Rows are points. Examples show where two turns around zero, p and q, send a point. Write where each new point lands after one turn and then the other. Backwards means that the second turn is done in reverse. Each puzzle has new turns, and all numbers are rounded.
In the rows, zero is written as 128.

Turn p:
[126 113] -> [140 118]
[102 157] -> [ 90 122]
[ 93 105] -> [128  86]
[190 137] -> [154 185]
Turn q:
[110  97] -> [152 102]
[126 127] -> [128 126]
[154  95] -> [167 143]
[122 194] -> [ 63 142]
Where do these land?
q, then p: [107 142] -> [131 103]
p, then q backwards: [205 128] -> [202 108]
p, then q: [102 147] -> [130  96]
p, then q: [110 131] -> [137 112]
q, then p: [117  92] -> [163 143]

Turn p:
[166 109 139 126] -> [141 146 161 145]
[190 141 105 162] -> [186 114 143 172]
[ 78 120 120  82] -> [ 87 116 127  74]
[ 71 159 152 113] -> [103 142  77  88]
[136 111 122 157] -> [124 120 132 162]
Turn q:
[117 134 178 106] -> [ 87 125 146  95]
[128 123  85 148] -> [157 128 113 163]
[132 114 134 197] -> [147 170 169 163]
[135  92  63 130] -> [183  94 114 164]
[120 118 161 115] -> [106 118 150 109]
[ 89 182 128  93] -> [ 71 123  79 126]
[174 133 146 107] -> [145 136 125  78]
Where do these land?
q, then p: [163 163 139 161] -> [176 127 103 101]
q, then p: [125 157 162  87] -> [ 99 111 129  78]
q, then p: [ 82 103 155 127] -> [ 79 152 110 140]
p, then q: [114 108  70  96] -> [118  77 173 110]
q, then p: [136  99 161 126] -> [116 168 136 114]
p, then q backwards: [148 139  81 172] -> [110  89  75 120]
